Each wall is flat, endless, passes through zero and stands at right angles to its row. A trip goes straight from one point to another. Which walls does it cross, in order?

Walls:
(1): [ -7 -13]
(2): [ 1 21]
(3): [16 45]
(4): [ -8 -10]
(5): [ -3 -15]
Trips:
[ 45 -27] to [  4 -35] -> 4
[25 60] to [-12  30] -> none
[44 10] to [-1 -9] -> 2, 5, 3, 1, 4

Walls:
(1): [-19  28  -3  25  28 -28 -33  27  22 -19  12]
(2): [-27   7  -8   4   7  19   2 -22  26   5  13]
(3): [ 23  11 -17 -28  30 -33  45   8 -12 -38 -26]
(4): [ 10 -18  11   7  20  38  -2  23 -34  38 -25]
Trips:
[ -6   4 -27 -32 -13 -29 -25  -6  -5   8 -44] to [ 19 -42  -7  10  -3 -40 -25   0 -19 -32  45] -> 1
[  7  -9  22   8 -28  12 -13 -42 -29  -3  26] to [-17 -37 -14  -2  11  34  26  28 -21 -29   8] -> 4, 2, 3
[ 47   9 -23  47 -43  -6   3   8 -41  43  -2] to [-54  20  -9  20 -48   0   7  18  24 -37   7] -> 4, 1, 2
[-14   0  -7   4 -11  20  37  -5  56  21   6] to [ -1  12 -60  29   7  19   1  -2  27  -6  15] -> 1

Walls:
(1): [-12  -2   0   6  10   2  29  -6  15 -16   1  15  27 -39   6 -30  -1  -9
  16 -30   4  38  33  25]
(2): [ -2 -18  13  -4 -11  12 -31 -26   4 -11  -7   0  -1   5  28  21 -11 -34
 -13  19 -19 -17  11   7]
(3): [  3  19  11 -12   8  28  11  -9  18   3  -4  18  16   4  13 -37  22   1
 -11  16  49  26  40   1]
(4): [-15 -29  22   4  -9  -1  -1  -9  -3 -26 -11 -25  24  19 -17   3  27  43
 -11  11  -5  26   5 -20]
(5): [ 24  17  12   0 -28   1 -12   8  14 -12  19  -1  13  32   3  -9   8   9
  -7  -3 -18 -21   5   3]
Trips:
[-18   3  -7   3 -10  34  44  33  20  -9  13 -53  42 -11  -7 -14  20  21
 -18  -9 -25   3 -11 -10] to [ -1 -17  -2 -17 -23  -9   2  34  -8 -11  14   8 -16 -16 -36   5 -19 -17
 -12 -17   3 -28 -32 -18] -> 3, 1, 4
[  7 -20   3  -4   9   6 -12  15  36  11  -3 -28 -15  -6 -13 -12 -26   9
 -37 -12  -6  -4 -15  24] to [-15  29  -4   5  15  35 -10 -60  -1   0 -23   6 -36  16  25 -13   4  -3
  -4 -11 -20  11 -26   4] -> 5, 3
[ 15  12  -9 -12   5  10 -26  11  41  11  -1  19  12  15 -19 -10   0  13
  26  21  12   7 -12  12] to [  2  41 -21  27   5   4  14 -10 -11 -15  -6   7  -6 -31   1   2  11  -6
  23   2   1  -2  32   3] -> 1, 5
[ 36  28   1  -2 -29  -4  23   9   8   0  -3  11  -1  15  14  -7  -7  27
  -6  -6   1  20   8  28] to [  7  -1  41 -14  -8  20  -4  41   2  -5  12 -20 -19  -7 -12 -12 -19 -13
  20   3  -3   1 -23 -23] -> 1, 3

Walls:
(1): [-53   2  -6  25   0 -24 -19  20 -31  -8 -46 -27  -9   1   2  -7  21  -8
  19  -9  -7  16 -19 -22 -17 -20   7  33  -7 -21  21  36  -1 -16   0  24
  19  -9  -4 -12   7 -31   3 -16  14  16 -23 -45]
(2): [-18   4  27  16  31  27   7  24  23  31  -9  20   8  -6 -25   9   4   5
   1 -12  39  -3  11  41   0  -5  -7 -16   0  20  14   7 -13 -26   0  41
 -29  -6  11 -12  26   4  46 -12 -27  -5  -5  10]
(3): [ 20  32  10  26 -17  -2 -32   6  15 -40  27   5  17  26  12  -3  23  29
 -17   4  56  11  -6  20  -5  -1  -2   4  17   4  -5 -13 -17 -31   6  -7
 -40   8   3 -26  22  43 -22 -13   0   2  19  20]
(4): [-16  -5 -16  21   5  18  26 -50 -19 -38  47  15 -14  31 -11 -20  25 -19
 -16  -2  32  11   5  53 -25  27 -10  -8  -5   7 -15 -30  26  -5 -21 -19
  24 -10  30 -12  35  10 -19   6   1  -6  -6  30]
(5): [ 20 -13  11   7  -8   7   9 -14   1 -15  -7  -4   2  25  17   1 -24  10
 -22  -1  -5 -22 -18  14  11 -30  -4 -27 -16  28  23 -52 -13  29 -14   2
  -7  60  31  33   5   0 -18  16  13   5  37  13]
(6): [  1 -15   9  13  -1 -16   2 -23  -7   4  -4 -28  22   3 -15  14  -2  23
  -4  17  -3  -2  30  11  -2  20 -21  24   1 -47 -15 -44  29  31  43  27
  31  25   6  -3 -25 -18 -18   5  -5 -19  13  31]
(7): [  7 -19   0 -23 -11   3  21 -19 -20 -18  11  20 -49  -6 -32  30  10  34
  -5  16 -22   2 -25   5  -9 -10  -3   8  35  20  29  -5   7 -33   2 -36
  13 -38  17 -15  16 -47   1   8   2  22  -5   9]
Trips:
[  8  -7  28  23 -28   0  42   9  26 -13 -21 -11  -9 -19   5  22  -4 -31
  17   8 -16  11 -24 -11  37  11 -10  33 -27  -2   0 -27  -5   2  26  20
 -19  -8 -39  13 -23  -9   8  -1  12  21   8 -14] to [ -5   4  -2  20 -30  28   4  29 -29  10   8 -17 -23  -9 -37  -8  -6 -12
 -14  -2  -7   9  39 -26   6 -26  36  33  -4 -16   9  -4  12  -7 -30   5
  -1 -22  24  -1  -2  -6   2  14  13 -23   9 -47] -> 5, 7, 6
[ -6  13  -4 -12 -35  33  21 -28 -23  19 -26 -13 -30  -2 -14  41   0  19
 -16 -13 -41   0   4  21  16  -6 -15   2   4  18  -7 -31  27  24  42 -34
  37   1   7  16  -6 -33 -17 -25   3   7   4 -12] to [ 20  14  47  16  31  36  14 -23  28   0  17 -20 -29 -16 -18  -1 -13   2
   0  17  57 -22 -39   4  31  -3  12   2  -9 -31  22 -13 -21 -13 -24  31
 -30   5  -4  30  -4   2  -7  35  -6 -18   2  11] -> 2, 3, 7, 6
[ 48  10  -7   1  22  14 -11 -21  -4  23  23  26   9   8   2  25 -14 -40
 -25  27 -18  19   8  31 -10   2 -23  25 -31 -16  13  -4  26   8  -6  22
   9  16 -12 -25 -18  24  15  -4 -12 -23 -17 -15] to [ 20   4 -16  50   0  10 -33  14   3  48  13 -15 -18  -7  42   2  20   9
  10 -53 -23 -17   9  23 -24   2  -5   6 -12 -11   5 -27  -6  15 -16  20
 -26  15  12  18 -36   9 -12  35   5 -12 -50 -21] -> 5, 4, 1
